Each wall is flat, endless, passes through zero and stands at right angles to its row. A trip goes straight from one point to another. List the walls that it crosses, first one first.

Walls:
(1): [19 12 60]
(2): [-30  25 -27]
(3): [-50  15  20]
(4): [-11 -12 -34]
(5): [ 41 -17  -7]
Trips:
[-25   3 -36] to [ 19 -22  23] -> 3, 5, 2, 1, 4
[-13  14 -29] to [39 12 12] -> 3, 5, 4, 1, 2
[-17  26 -15] to [-40   9 -19] -> none
[  3 -20 -34] to [  2 -17  -3] -> 2

Walls:
(1): [ -4  19  28 -18  -6  34   1 -21  -5 -52  11]
(2): [ 30  -3   4   5 -10  18 -44 -34  -8 -10  24]
(3): [ -1  35 -12  19 -10   2 -14 -29  56   7  -8]
(4): [-15 -12 -46 -12  -5  -5 -20  24  21  17  16]
(5): [ 22  35 -19   6  42  14  -7  45   6  15   1]
Trips:
[ 36  11 -18 -36   8  34  -2 -18  11  12   2] to [ -2 -30 -23 -16 -24 -38 -26 -54  -1 -27  19] -> 5
[ 55  25  50   3  33  15  21  -6  -8 -30  -9] to [ 10  -8 -11 -18   1 -36  14  10  12  27  17] -> 2, 1, 4
[-10   4  -7  -3  -9  -4  10   2   0  -4 -27] to [ -8   8 -37  18  15 -60 -12  14  -6  -5  12] -> 4, 5
[-21  24 -28  30 -23  19  25  36  -9  21  12] to [-23 -18 -29  -8 -15   8  34 -10  19  16   7] -> 5

Walls:
(1): [-21  -3 -31 -16   0   0  -4  -2  11  -5 -12  -5  42  20  12  -4  -1 -12
  23  -3 -26   4   9  16   6  -5  -3 -18  19 -13   2  21]
(2): [  8  -3 -13 -16 -15 -11 -22  -5   3   2  -7  -3 -12   8  22   6 -25  13
  32 -12  13   6 -14   5  -3   0   5  -9  30   7  -6   4]
(3): [ 16  20   0   6  -6 -19 -13   4  22   5   7 -13  -3   5   3   5   9   3
  16  19   8  60  27   6 -12 -17  35  10   6  10  24  -8]
(4): [-14  -4   7   9   2   7  19 -33   0 -16   3   4  10  -8 -22 -17  10 -30
  18  22 -17 -23  -2 -18  11  14 -24 -11  16  12   1  24]
(5): [-12 -13   8 -17 -12   9  32  -4  20   9   1 -15 -28  -6  -4 -15   3 -18
 -25  13  -8  14  10  -6  22 -24  14   1 -33 -18  18  14]
Trips:
[-39 -13  -4   0   7  16 -19  -4  -3  10  21 -19 -18 -23  10 -19  13 -18
  11   6 -15  13 -17  19 -10   7 -10  -4  31  27 -16  -9] to [ 32   1 -30  15  20  15   2  33 -22  11 -25  -6 -30  -5   2  35   2 -19
 -12   4 -28   8 -11 -11   0   1  -3   7  -4  -6 -17  -2] -> 1, 4, 2
[ 22  13  28 -17 -32  10 -41   2  21 -13  -3  15  10  -3  14   7   6  -6
  -4  -4  19 -19  13   4 -17  15 -15  -9  16  28  -4  -2] to [-42   4  -8   2  16   4   0   4   6  -3  -6 -17  11 -20 -23  12  17 -25
 -20   2  17  26  18  22 -16  -3  11  12   7 -16 -23  12] -> 1, 2, 5
[ 18  20  -8 -20  -3  21  13  22   2 -12  19  40  -9  -2   9   9  17   3
  27  -1  60   3   3   2   7   4 -28 -31  29  15  -3  17] to [  4   6  -2  -5  46  20   0 -50 -26   1  -2   7   4  21 -38   9   0  11
   7 -10 -14 -12  21   1 -19 -32 -10  14 -17 -16   4   2] -> 1, 2
[ 21 -16   1  -7 -13 -11   1  26 -10  -9   8  22   8   4   2   4 -15 -32
 -10  19 -24 -12  -7  10  18  -4  21  -5  13 -11   6 -10] to [ 26   7  -2  -1 -29 -13   6 -32  -4 -29   1  -4  27  17  16 -16  18   7
 -32 -12  -7   2  19   8   3 -13   7  -1 -41 -24  -6  -3] -> 4, 3
[  2  -6  27  10  -3  10   6   8   3  -3  -1  15   3   3 -29 -17  20 -38
  13  -8   1   9  20  22  -1  36   0  -1 -22  18  -1  -2] to [-16  11  11 -16   7 -13   6  17  -5 -17   2 -23 -11  -1 -16   4  -1  13
  -1   8  11   6   8 -21   4 -21  -7   2   0  -1  31   3] -> 4
[-13  11  -8 -17  12   6   9 -18   6  20 -10 -52  13 -19  -5  21  -3 -25
  14  10   3 -10  28 -17  -6  -3  23   5  37   1  28   2] to [  8  13 -40  -2   2   0  24 -17   9   0  11  18 -18   8  -9 -31   6   3
  28   4  -7 -13   0 -17  10 -24 -39  20  27   5  18  19] -> 3
[ -3  11 -18   0   9  23  -4  10  -4   2   9  12   9 -16  12 -19  -5  20
  -9 -31 -19   2 -13   5 -17   5  20  13  16  -9  10  -2] to [ 15  21  31  -6  -4  -1  25  -3  -2  15 -25   4 -17  11 -20   9   9  -4
  10   5 -22 -37  42   5 -16  -6 -44  26   5   8  -6  26] -> 2, 4, 1, 5
[ 18  -7 -12  -7 -13  -6  42  -5 -11 -24   5 -23  -3  -2  13   8  12   8
 -21 -11   8  -6   5 -13 -14   7  14  15  19   3  25 -23] to [ 25 -18   4  -8   7 -24 -24  30  -9  17  19  -3   8   2  -2   7  11 -29
  -5   0  19  20  -8 -17 -15  30   3  12  -5 -13  17   5] -> 5
[ 14  -5  -7  -1 -12  13  42  11   2  22  -9  10  -4 -22  -3 -15  -1  46
  -7   4  24   1  30   2  -1   2   1   6 -12 -20  -6  22] to [  9   9  -1 -32   0  24  13 -20  -1   7 -23  10  -2  39   3  -9  11  -1
  -3   9 -30 -10 -10 -20  -3   1  -6  28 -23  -5   2  13] -> 4, 1

Walls:
(1): [ 51 -13 -28  23  27  50  15  14 -31 -26  31 -22  10 -18 -20  -9  27 -56
 -19  -6  21  -3   2 -11  -4 -13 -19  15 -16  16 -33  38  13  25  33  20
 -10  28   2   1  27 -26   1 -17   9  22  16   2]
(2): [  0  10 -26   0   6  13   5   1 -28 -14   2 -11 -32  11 -25 -19  10 -11
   7   1  11   9   0  -8  -8 -22   0 -19 -21  11   3 -14 -21   0   2  12
  30  23 -20  16 -34  21  -6 -14 -44  34 -15 -28]
(3): [ 11 -19 -24 -28 -17   3   0   0  -1  -8  24  18 -15  11 -19 -41  20 -14
   5   6 -17   4   5  -5  -8  29 -42 -18 -32  -5  -4 -26  -6 -20 -18  27
   2  -3   7  -1 -24 -18 -54 -22  27  20 -24  27]
(4): [  7   1  -7 -30  10  22 -17  11 -20  16   6  11 -15   0   6  -4 -21 -36
 -25 -14  30  16  -7 -39  -6  41 -15  11 -14  -5 -14  -6   0   9  23 -15
   7   5 -16  16 -21   8 -16   0 -43 -31  -2 -17]
(5): [  4  15   2 -28 -14 -25  10  23 -18 -22   2  39   0 -34 -14 -19 -15  20
   2  -4  21  27 -41  22  -1  -2   9  27   3 -20   9   5 -16   7  15  -4
  21 -13   0  10  -9 -16   0  -1 -33  -1 -16  17]
(6): [-27  24 -43 -26  21   9  39  21  45  -2 -19  26 -17  16 -10 -20  26  -6
  11  15  41  -5  30  20   3   6 -11  22  -1  -5 -19  16  13   7  -8  -3
 -14  16  13 -18   3 -10 -13   9  20 -14  -7  15]
Trips:
[-17  -4 -14  17   8  35  -9   0   7 -20  27  12 -14  22 -13  -9 -10 -29
 -23 -23  10  30  -8   9 -13  29 -25   3 -11   4  22   7 -20  -5  -3 -12
 -29  23 -14  -3   7 -14  14  36   2  -5  -6 -31] to [-18   5  -6 -19   3  28   2 -13  22 -28 -13   8  10 -25 -19  28  -8  12
 -34 -25 -11  24  -2 -29  -1  32  20  -8  10   8 -13   8  14  14 -14 -23
  12   1 -10  20   8  21  28  33  -7  48 -16  -4] -> 3, 6, 5, 1
[ 31   0   2  20  43  47   4 -17   5 -33  -9  23 -42 -14  -7  25  -7 -13
  -2   9   6 -13  16  -3   7 -21  -4 -29  38 -20   6  34  32 -11   4 -15
 -28 -17  38  -2 -14   9 -14 -28 -39  16  11  18] to [ 17 -16  33  13  11 -44 -18 -15  13   0 -13 -22   3   7   0  16  -2  18
   6 -50   0   5  18 -10   2 -11   4 -12 -23  17 -31  36  -7 -10  -1 -13
 -14 -10 -19 -10 -31  10 -13  16  22  18   0  -9] -> 4, 6, 2, 1
[ -1  -2  22 -11  33  -5   7   6 -20  22 -27   2 -13  30  10  -3 -39  27
 -20   4  10  -7  32  -8  -8   5   9  19   9  -1  19   2 -14 -41  12   9
   6  -8  -6  12 -19  18  -7 -16  -6   4  -6  16] to [  7  36  -3 -24   8 -15  16  26 -32  -2 -21  27  33 -22 -23 -12 -34 -28
   1 -11  10  12   9 -25 -29  -8 -15  24  15   4 -14 -36 -13 -55   0  27
  14   1 -29  -5  29  43  -8  -2 -14  35  35 -11] -> 3, 1
[-20 -20  -3 -27 -47  -4  -2 -18  -7 -25 -33  13 -15   8 -11  20  25  -7
 -18  -7 -15  20  28  -8   7  -3  -5  17 -12   7  -8 -21 -16  -6   3   4
  -4  -3  -6  16   7   3   3  51   8  18  -3  -3] to [ 12  -6   3 -32   1  -3   4 -38  10 -10  34  -2  -3  -1  10   6 -24  32
 -11   9   4 -12  -6  -1  20  -9 -14  35  24   0 -10 -16  46   3 -38  10
   6 -11  10 -10  -8  -1 -17   9   4  13   9  21] -> 2, 5
[ 13   1 -28 -22 -11  16  11  -6   8  -5 -32  30   6  19 -28  28   2 -10
   6   6 -19  20 -22  -2  32 -27 -34  23   4 -20  -4 -21  33  22  10 -11
  37  22   0  25 -17 -37  -4 -55 -21 -20  -1 -36] to [ 11 -28 -16 -18  -3  -3   3  52   6 -20  -7 -28  27 -18  16 -13 -10  18
  16  -4  38   3  24  -7   4   4  -1  55  -8 -27   4  15 -14  36  13  36
 -13  32  31   8  18  27  -6   7 -21 -20   8  11] -> 3, 2
[  6  16  41  25  25  35   6   4  10  -4 -17   0 -33 -12   5 -11  -1  11
 -37   2  -7  37 -21   4  -7   0  22  17 -18  39 -17 -17 -14 -25  19 -45
   0 -36  -3   4  -1  26 -37 -14  15  12 -13   6] to [ -7   1 -28 -11  17   4  22  34 -11  27 -11  -6 -17 -21 -24 -20   8   5
 -17   3   4 -16 -45  -1  -8  12  11  -1  -7  17   0   6  -1   6   6  -6
   9  23  33 -21  -8  -5 -34  27  -3  -5   1  31] -> 3, 1, 6
[ 23 -34   3  12  15   4  10  -8  13   2  31  38  14 -15  -9   7  29 -19
  10  -8   7 -31  13 -10  15  -9 -23   9   7   8   1 -26  17 -32  17  -5
 -10  12  -9 -13  -2  15  11  -5  36  31 -19 -24] to [  4  -9  -5  32 -25 -28  -9  21  10 -25   1  30 -21  10 -12   3   1   4
  13   2  24   4  26  -5  -7  14  -1   6 -45  -9   9   2 -17  -1  10  -3
 -16 -10 -10  19   0  10  -4   9   9  20   4 -58] -> 2, 4, 1, 5
